Each point is reached from the start by the listed moves, each made once or not at all, plus a little noise. Say if it took an odd or an even number of moves. Then give how often each move was made.

Moves:
(1): [ 0.07 -0.68]
(2): [ 0.77 -0.12]
Start: [ 0.05 -0.12]
Points:
[ 0.06 -0.11] => even (0, 0)
[ 0.10 -0.81] => odd (1, 0)

Moves:
(1): [ 0.62 -0.49 -0.15  0.04  0.54 -0.46  0.30 -0.11 -0.04  0.08 -0.05 -0.43
 -0.07  0.52]
(2): [ 0.21  0.45  0.20 -0.21  0.31  0.06 -0.08  0.07 -0.09  0.18  0.08 -0.19
 -0.03 -0.04]
(3): [-0.16 -0.24  0.50 -0.46  0.11 -0.20  0.16 -0.31  0.22 -0.04  0.30 -0.03
  0.12  0.19]
(4): [-0.15 -0.01  0.24  0.68  0.41  0.10  0.24 -0.10 -0.26 -0.20 -0.07 -0.46
 -0.20  0.12]
(5): [-0.05 -0.20 -0.11 -0.12  0.15 -0.05 -0.11  0.10  0.04  0.03 -0.24  0.02
 -0.18 -0.05]
(6): [-0.13 -0.10 -0.10  0.02 -0.13  0.43 -0.03 -0.10  0.19 -0.41  0.18 -0.07
  0.09 -0.14]
(7): [-0.09  0.07 -0.23 -0.03  0.39  0.13  0.80  0.19  0.36 -0.09 -0.10  0.05
  0.14 -0.08]
(8): [ 0.16 -0.22  0.26  0.05 -0.08 -0.02 -0.17  0.64  0.06 -0.10  0.20 -0.10
  0.18 -0.13]
(9): [-0.03  0.36  0.01  0.15  0.04  0.01 -0.21 -0.06  0.30 -0.13 -0.34 -0.11
  0.26  0.42]
(10): [-0.19 -0.09 -0.11  0.16  0.15  0.20  0.12  0.02  0.19  0.45  0.01 -0.02
 -0.06  0.01]
(11): [-0.22  0.38 -0.16 -0.01  0.20 -0.37 -0.38 -0.18 -0.13 -0.01  0.34 -0.02
  0.06 -0.07]
Start: [-0.13  0.13  0.09  0.29  0.31  0.10  0.13 -0.09 -0.02 -0.03 -0.02  0.20
  0.35  0.11]
Points:
[-0.58 -0.07  0.41  0.18  0.79  0.63  0.75  0.31  1.30 -0.35  0.25 -0.08
  1.09  0.35] => even (0, 0, 1, 0, 0, 1, 1, 1, 1, 1, 0)
[-0.13 -0.36 -0.21  1.24  1.83  0.14  1.03  0.19  0.29 -0.42  0.56 -0.83
  0.49  0.36] => odd (1, 0, 0, 1, 0, 1, 1, 1, 0, 1, 1)
[ 0.53  0.08  0.17  0.58  1.16  0.31  0.10  0.36  0.66  0.06 -0.05 -0.73
  0.72  0.73] => even (1, 1, 0, 0, 0, 1, 0, 1, 1, 1, 0)
[-0.64  0.30  0.88  0.44  1.35  0.24  0.02 -0.04  0.15 -0.16  1.02 -0.71
  0.51  0.03] => odd (0, 1, 1, 1, 0, 1, 0, 1, 0, 1, 1)
[-0.29 -0.12  0.10  0.56  1.95 -0.36  0.90 -0.68  0.63 -0.83 -0.03 -0.81
  0.52  0.98] => even (1, 0, 1, 1, 1, 1, 1, 0, 1, 0, 1)
[-0.22  0.25 -0.05  0.33  0.46  0.08 -0.16 -0.05  0.32 -0.06 -0.62  0.11
  0.37  0.51] => even (0, 0, 0, 0, 1, 0, 0, 0, 1, 0, 0)
[-0.37  0.84 -0.13  0.38  1.10  0.90  0.74 -0.01  0.97 -0.01 -0.16 -0.13
  0.80  0.25] => odd (0, 1, 0, 0, 0, 1, 1, 0, 1, 1, 0)

Moves:
(1): [ 0.33  0.00  0.18 -0.08 -0.02  0.14  0.08  0.15 -0.07 -0.35  0.02 -0.11
 -0.20 -0.23  0.02 -0.13 -0.29 -0.15  0.29 -0.20  0.19  0.28  0.22  0.07
 -0.06 -0.01]
(2): [-0.02  0.35  0.13 -0.15  0.04 -0.09  0.17 -0.04  0.01  0.05  0.04 -0.12
 -0.21  0.19  0.00  0.22  0.12 -0.02 -0.04 -0.29 -0.11 -0.01 -0.01  0.06
 -0.09  0.06]
(3): [-0.43  0.01  0.55  0.20  0.11 -0.13  0.36  0.10  0.04 -0.01  0.06 -0.03
 -0.02 -0.26  0.01 -0.08  0.01 -0.21  0.14  0.13  0.29  0.16  0.10 -0.05
 -0.05 -0.11]
(4): [-0.18  0.00 -0.01  0.17 -0.19  0.08  0.01 -0.52  0.37  0.19 -0.17  0.17
 -0.11 -0.03  0.44 -0.34 -0.12  0.09 -0.13  0.14 -0.03 -0.13 -0.18 -0.13
 -0.55  0.13]
(5): [ 0.33  0.08  0.11  0.07  0.24 -0.25  0.04  0.29 -0.20 -0.42 -0.39  0.06
  0.02 -0.11  0.11  0.39  0.21  0.05  0.17 -0.05  0.16  0.01  0.10 -0.31
  0.04  0.21]
(6): [-0.09 -0.07  0.08  0.14  0.04  0.27  0.11  0.02  0.37 -0.22 -0.04 -0.24
 -0.23  0.31 -0.06 -0.12 -0.11  0.00 -0.03  0.19  0.23 -0.01  0.21  0.01
  0.31  0.01]
(7): [ 0.32 -0.32 -0.23 -0.07  0.03 -0.07  0.45  0.07 -0.12 -0.18  0.35  0.06
  0.09 -0.15  0.17  0.24  0.05 -0.19 -0.35 -0.53  0.09 -0.23 -0.09 -0.01
  0.03 -0.32]
(8): [-0.30 -0.02 -0.09  0.31 -0.21  0.00  0.29  0.40 -0.15 -0.09  0.14 -0.07
 -0.06  0.15  0.02 -0.02  0.06 -0.02  0.11  0.03 -0.06  0.20  0.02  0.11
 -0.24  0.17]
(9): [ 0.05 -0.24  0.33 -0.03  0.07 -0.28  0.02  0.24  0.54  0.10  0.33  0.02
 -0.30 -0.11  0.01  0.24  0.02  0.27  0.11 -0.31  0.22  0.13 -0.13  0.04
 -0.11 -0.19]
(10): [ 0.24 -0.01  0.19  0.28  0.27  0.09 -0.16  0.05  0.23  0.43  0.00 -0.13
 -0.18 -0.19  0.02  0.01  0.17 -0.11 -0.28 -0.19  0.10 -0.02  0.02  0.17
 -0.14 -0.13]
(11): [ 0.02  0.05 -0.14 -0.03  0.31  0.17  0.05 -0.12 -0.03  0.12  0.09  0.13
 -0.01 -0.01  0.00  0.13 -0.07 -0.06  0.13  0.06  0.12  0.20 -0.03  0.00
 -0.05  0.02]
(12): [ 0.17  0.09  0.36 -0.05 -0.14  0.45 -0.10  0.25  0.21 -0.26 -0.19  0.26
  0.00 -0.02  0.15  0.21 -0.16 -0.27  0.10 -0.17 -0.05 -0.09 -0.15  0.34
 -0.10 -0.15]
(13): [ 0.21  0.35 -0.08  0.02 -0.08 -0.16 -0.04  0.13  0.05  0.13  0.27 -0.04
  0.42  0.00 -0.03 -0.04 -0.02 -0.08  0.15 -0.06  0.19  0.08 -0.09 -0.03
  0.01  0.03]
(14): [ 0.05 -0.11  0.33  0.04 -0.02  0.03 -0.13 -0.07 -0.04  0.11  0.17 -0.18
  0.06  0.14  0.00  0.10 -0.13 -0.05 -0.12 -0.08 -0.10  0.00 -0.05 -0.04
 -0.09  0.33]
(15): [ 0.19 -0.19 -0.09 -0.12 -0.03 -0.06 -0.27  0.19 -0.45 -0.04 -0.06 -0.07
 -0.17  0.03  0.59 -0.07  0.20  0.19  0.21 -0.26  0.33 -0.21 -0.03  0.24
  0.30  0.04]
(16): [ 0.02  0.15 -0.01  0.22 -0.14  0.01 -0.10 -0.11 -0.09 -0.06 -0.10 -0.24
 -0.04 -0.08  0.13  0.14 -0.08  0.01 -0.03  0.16 -0.12  0.06 -0.19 -0.11
  0.20 -0.16]
(17): [ 0.14 -0.01  0.21  0.13 -0.07  0.05 -0.09 -0.27  0.27 -0.20  0.24  0.01
  0.01  0.00 -0.15 -0.13  0.52 -0.14  0.25  0.19  0.04  0.21  0.10  0.05
 -0.11 -0.08]
(18): [-0.05  0.11 -0.02  0.19  0.00  0.11 -0.01  0.00 -0.26  0.26  0.06  0.16
 -0.20  0.25 -0.08  0.05 -0.18  0.19 -0.16 -0.10  0.05  0.07  0.15 -0.32
 -0.19 -0.33]
(19): [ 0.18 -0.16 -0.21  0.05 -0.15 -0.30 -0.19 -0.32  0.07  0.27 -0.24  0.06
  0.00  0.24  0.03 -0.03 -0.04 -0.40  0.24 -0.43 -0.07 -0.31  0.02 -0.16
  0.04 -0.09]
(20): [ 0.08 -0.05  0.05 -0.24  0.16 -0.11  0.02  0.09  0.22  0.37  0.00 -0.14
  0.10  0.09  0.32 -0.08  0.01 -0.29 -0.06  0.34 -0.18  0.19  0.18 -0.10
 -0.12 -0.23]
(21): [ 0.33 -0.09 -0.20  0.08 -0.15  0.04  0.03  0.05 -0.01 -0.04 -0.11 -0.02
 -0.30  0.12 -0.01  0.13  0.01 -0.11  0.08  0.25  0.13 -0.52  0.05  0.04
  0.20 -0.06]
(22): [-0.08 -0.08  0.01 -0.22 -0.28 -0.03 -0.03  0.00  0.32  0.16 -0.06  0.23
 -0.14 -0.08  0.04  0.25 -0.07 -0.30 -0.12 -0.17  0.51  0.29 -0.16 -0.05
  0.17  0.09]
(23): [-0.28  0.09  0.01  0.05 -0.02 -0.22 -0.16 -0.13 -0.10 -0.12  0.05 -0.07
  0.32 -0.20  0.00  0.31 -0.12 -0.06  0.14 -0.06  0.16  0.26  0.46  0.17
 -0.42 -0.07]
(24): [ 0.25 -0.24 -0.12 -0.03 -0.08 -0.14  0.90  0.21 -0.04  0.25 -0.17 -0.08
  0.10  0.02 -0.16  0.10  0.12  0.51 -0.13 -0.25  0.12  0.31 -0.20  0.34
  0.15 -0.10]
Start: [ 0.00 -0.04  0.19  0.36  0.03 -0.36 -0.05  0.00  0.03  0.59  0.08 -0.41
 -0.01 -0.07  0.29 -0.04  0.56  0.24  0.04 -0.05 -0.05  0.28 -0.23  0.57
 -0.09  0.05]
Points:
[ 1.54 -0.91  0.06  0.73 -0.09 -0.61 -0.17  0.06  0.50  0.32 -0.26 -0.43
 -0.93  0.11  1.03  0.70  1.42 -0.81  0.23 -1.08  1.44 -0.50 -0.03  0.50
  0.80 -0.31] => odd (0, 0, 0, 0, 1, 1, 1, 0, 0, 1, 0, 0, 0, 0, 1, 0, 1, 0, 1, 0, 1, 1, 0, 0)
[ 1.36 -0.42  0.24  0.44 -0.45 -0.71  0.96 -0.14  1.22  1.20  0.51 -0.55
  0.11 -0.69  0.96  0.23  0.82 -0.59 -0.09 -0.56  1.33  1.00  0.04  1.11
 -0.90 -0.71] => odd (1, 0, 0, 1, 0, 0, 1, 0, 0, 1, 0, 0, 1, 0, 0, 0, 1, 0, 0, 1, 1, 1, 1, 1)
[ 1.16 -0.74  1.51  1.07 -0.94 -0.65  0.92  0.85  1.31  0.12 -0.09 -0.46
 -0.93  0.14  1.30  0.43  0.75 -0.37  1.40 -1.07  2.10  0.67 -0.45  1.05
 -0.13  0.29] => even (1, 0, 1, 1, 1, 1, 0, 1, 1, 0, 0, 1, 1, 1, 1, 0, 1, 0, 1, 0, 1, 1, 0, 1)
[ 0.56 -0.01  0.43  0.68 -0.79 -0.76  1.26  0.22  0.77  0.47 -0.13 -0.37
  0.23  0.31  1.05  1.28  0.34 -0.46  0.02 -1.78  1.01  0.67 -0.34  0.78
 -0.76  0.33] => odd (0, 1, 0, 1, 1, 1, 1, 1, 0, 0, 0, 1, 1, 1, 0, 0, 0, 0, 1, 0, 0, 1, 1, 1)
[ 0.60 -0.05  1.36  0.69 -0.42  0.01  0.29  0.06  0.96 -0.36 -0.50  0.13
 -0.72 -0.69  0.94  0.24  0.60 -0.81  0.77  0.13  1.16  0.49 -0.12  0.47
 -0.59  0.05] => even (1, 0, 1, 1, 1, 0, 0, 0, 0, 0, 0, 1, 0, 0, 0, 0, 1, 0, 0, 0, 1, 1, 0, 0)
[ 1.51 -1.03  0.56  0.33 -0.23 -1.41  1.26  1.03 -0.04  0.90 -0.21 -0.49
 -1.05 -0.36  1.45  1.13  0.55 -0.15  0.44 -1.47  1.67  0.47 -0.26  0.20
  0.40 -1.17] => odd (1, 0, 1, 0, 1, 0, 1, 0, 1, 0, 0, 0, 0, 0, 1, 1, 0, 1, 1, 1, 1, 1, 0, 1)
[ 0.59 -0.14  1.22  1.44  0.29 -0.47  0.54 -0.12  1.15 -0.07  0.77 -1.16
 -0.90 -0.39  0.99  0.93  0.78 -0.15  0.26 -0.95  0.83  1.26  0.19  0.62
 -1.39 -0.02] => even (1, 1, 0, 1, 1, 1, 1, 1, 1, 1, 1, 0, 0, 1, 0, 1, 1, 0, 0, 0, 0, 0, 1, 0)
[ 0.71 -0.37  0.93  0.99  0.63 -0.86 -0.10  0.55  0.73  0.81  0.58 -0.88
 -0.31 -0.17  0.63  1.06  1.19 -0.30  0.54  0.14  0.59  0.96  0.48  0.69
 -1.08 -0.03] => even (0, 0, 0, 0, 1, 0, 0, 1, 1, 1, 1, 0, 0, 1, 0, 0, 1, 0, 0, 1, 1, 0, 1, 0)

Moves:
(1): [-0.18 -0.10  0.21  0.21  0.33  0.07  0.40  0.42  0.27 -0.32 -0.14 -0.34
  0.05  0.41 -0.64 -0.05 -0.13 -0.03  0.04 -0.07 -0.42 -0.07  0.38  0.24]
(2): [-0.14  0.57  0.04 -0.15 -0.26 -0.03 -0.02  0.23  0.45  0.01  0.05  0.21
  0.17  0.32  0.05  0.09  0.16 -0.06 -0.08  0.23  0.16 -0.39  0.02 -0.34]
(3): [-0.06  0.07  0.02  0.04  0.00 -0.33  0.28 -0.10  0.05 -0.12 -0.12 -0.08
  0.24  0.07  0.46  0.06  0.07  0.33  0.13 -0.43 -0.10  0.43 -0.13  0.34]
(4): [ 0.42 -0.10 -0.23  0.20 -0.05 -0.33  0.19  0.09 -0.14  0.18  0.35  0.16
  0.07 -0.08 -0.05 -0.14 -0.02  0.03 -0.24 -0.22  0.05  0.21 -0.19 -0.06]
(5): [-0.35 -0.10  0.06  0.04  0.54 -0.30  0.14 -0.31 -0.06  0.37  0.18  0.05
 -0.22  0.18 -0.37 -0.58  0.00  0.52 -0.09 -0.01  0.03 -0.23  0.57 -0.16]
(6): [ 0.04 -0.06 -0.02  0.05  0.43  0.26  0.16 -0.11  0.06  0.52  0.05  0.07
  0.20  0.45  0.07  0.27 -0.03  0.06 -0.22  0.35 -0.49 -0.09  0.12  0.08]
(7): [-0.41 -0.06 -0.03  0.02 -0.05 -0.10 -0.17  0.17  0.05 -0.12 -0.48  0.09
 -0.06 -0.11  0.34 -0.04 -0.64 -0.10  0.41 -0.06 -0.11 -0.06  0.31 -0.17]
(8): [ 0.19  0.14 -0.12  0.07 -0.10  0.18 -0.22 -0.12 -0.13 -0.01 -0.06  0.03
  0.09 -0.12 -0.02  0.00 -0.06 -0.02  0.13  0.00 -0.21  0.02 -0.22  0.03]
(9): [ 0.32  0.56 -0.16  0.13 -0.04  0.17 -0.34  0.27  0.06 -0.08 -0.02  0.28
 -0.15 -0.05 -0.07  0.16 -0.18  0.14 -0.10  0.07 -0.33  0.05  0.16  0.54]
(10): [ 0.22 -0.11 -0.35  0.16 -0.39 -0.05  0.16 -0.81  0.10 -0.19  0.25  0.00
 -0.12  0.31  0.21 -0.06  0.03  0.27  0.05  0.04  0.11 -0.12  0.42 -0.21]
(11): [-0.46 -0.03 -0.30 -0.10  0.03  0.09 -0.20  0.13  0.10 -0.24 -0.17  0.17
 -0.21  0.50 -0.15 -0.15 -0.12 -0.12  0.16  0.16 -0.17  0.28  0.00  0.13]
(12): [ 0.05 -0.06 -0.06 -0.23 -0.19 -0.06  0.02  0.06 -0.10 -0.05  0.14 -0.47
  0.08  0.06  0.03 -0.44  0.22  0.13 -0.03  0.17  0.12  0.22 -0.12  0.31]
(13): [ 0.08  0.57 -0.02 -0.34 -0.07 -0.04  0.19 -0.06  0.33  0.07 -0.07 -0.05
 -0.54 -0.07  0.15 -0.18  0.32 -0.25  0.43  0.15  0.15  0.13  0.05 -0.04]
(14): [ 0.46  0.10 -0.46  0.04  0.20 -0.25  0.07  0.41 -0.07 -0.27 -0.04  0.11
  0.03 -0.31  0.28  0.30 -0.06  0.00  0.26  0.50 -0.39  0.00  0.51 -0.58]
(15): [-0.17 -0.24  0.20  0.11 -0.15  0.28  0.10  0.09 -0.25 -0.04  0.16 -0.12
  0.03 -0.30 -0.12  0.16  0.05 -0.44 -0.29 -0.36 -0.29  0.53  0.28 -0.21]
(16): [-0.41 -0.32 -0.24  0.07 -0.16  0.07 -0.20 -0.17  0.20  0.37  0.20  0.09
 -0.06 -0.01 -0.19  0.30  0.18  0.05  0.11  0.14  0.09  0.45 -0.24  0.04]
(17): [-0.28  0.43 -0.05 -0.11  0.30 -0.19  0.24 -0.27 -0.15  0.20  0.43 -0.25
  0.04  0.34 -0.23 -0.16 -0.39 -0.15  0.05  0.17  0.21  0.16  0.19 -0.13]
(18): [ 0.19 -0.24  0.13 -0.09  0.08 -0.04  0.13  0.39 -0.54  0.02 -0.08  0.33
  0.11  0.26 -0.28 -0.10  0.23 -0.35  0.15  0.46  0.03  0.08  0.49  0.06]
(19): [ 0.20 -0.25  0.25 -0.26 -0.08 -0.49 -0.34  0.11  0.17 -0.07  0.17 -0.51
  0.11  0.36 -0.56  0.16  0.32  0.00  0.20  0.17 -0.47 -0.14  0.05 -0.34]
(20): [ 0.08 -0.07  0.23  0.30 -0.09  0.09 -0.01  0.02 -0.21 -0.05 -0.32 -0.04
 -0.13  0.40  0.02  0.16 -0.17 -0.08  0.28  0.11 -0.14 -0.01 -0.08 -0.23]
(21): [-0.25 -0.32  0.56 -0.31  0.22 -0.06 -0.04 -0.04  0.30 -0.37  0.28  0.39
  0.07  0.16  0.04 -0.50  0.12  0.04  0.09  0.42 -0.48  0.30 -0.22 -0.10]
(22): [ 0.33  0.24  0.06 -0.05  0.13 -0.02  0.27 -0.10  0.27 -0.32 -0.52  0.10
  0.34 -0.16  0.29 -0.07 -0.38  0.02 -0.41 -0.14  0.15  0.46  0.25 -0.05]
(23): [-0.51 -0.21 -0.03  0.59  0.02 -0.35 -0.06 -0.38 -0.06 -0.04  0.32  0.07
 -0.19  0.12 -0.26 -0.01  0.34 -0.55 -0.08  0.00 -0.11 -0.01  0.48 -0.32]
(24): [-0.24  0.01  0.08  0.03 -0.27 -0.27  0.29 -0.10 -0.30  0.07 -0.22  0.22
  0.07 -0.24 -0.13  0.19  0.00  0.06 -0.17  0.15 -0.07  0.07 -0.33 -0.15]
Start: [-0.22 -0.48 -0.38  0.25 -0.16 -0.29 -0.01 -0.14 -0.33  0.07  0.08 -0.01
 -0.01 -0.31  0.69  0.03 -0.99 -0.39 -0.21 -0.39  0.05  0.09 -0.40 -0.22]
Points:
[-0.52  0.58 -1.12  1.40  0.57 -1.41  0.75 -0.59 -0.30  1.02  0.54  1.05
  0.17  0.65  0.07  0.55 -1.54 -0.35 -0.90  0.96 -0.76  0.77  1.06 -1.54] => even (0, 1, 0, 1, 1, 1, 0, 0, 1, 0, 0, 0, 0, 1, 0, 1, 1, 0, 0, 1, 0, 1, 1, 1)
[-0.22  0.14 -0.28  0.12  0.76 -1.09  1.03 -0.55 -0.60 -0.06  0.15  1.01
  0.19  0.13  0.61 -0.24 -0.88 -1.47  0.02  1.68 -1.18  1.18  0.93 -1.40] => even (0, 0, 0, 0, 0, 1, 0, 1, 0, 0, 0, 0, 1, 1, 0, 0, 1, 1, 0, 0, 1, 1, 1, 1)
[-1.41 -0.13 -1.01  0.71 -0.14 -1.64  1.53 -0.83  0.47 -0.20  1.09  0.29
 -0.22  2.14  0.37 -0.31 -0.49 -0.65  0.57  1.54 -1.44  1.62  0.46 -1.22] => even (1, 1, 1, 1, 0, 1, 0, 0, 0, 1, 1, 1, 1, 1, 0, 1, 1, 0, 0, 1, 1, 0, 1, 1)
[-1.97 -1.18 -0.98  0.91  0.02 -1.49  0.65 -0.64 -0.50 -0.94  0.25  0.80
  0.05  1.06  0.10 -0.22 -1.39 -0.96  1.13  1.11 -1.57  1.59  1.21 -1.07] => odd (1, 0, 1, 0, 0, 0, 1, 1, 0, 1, 1, 0, 0, 1, 0, 1, 1, 1, 0, 0, 1, 0, 1, 1)
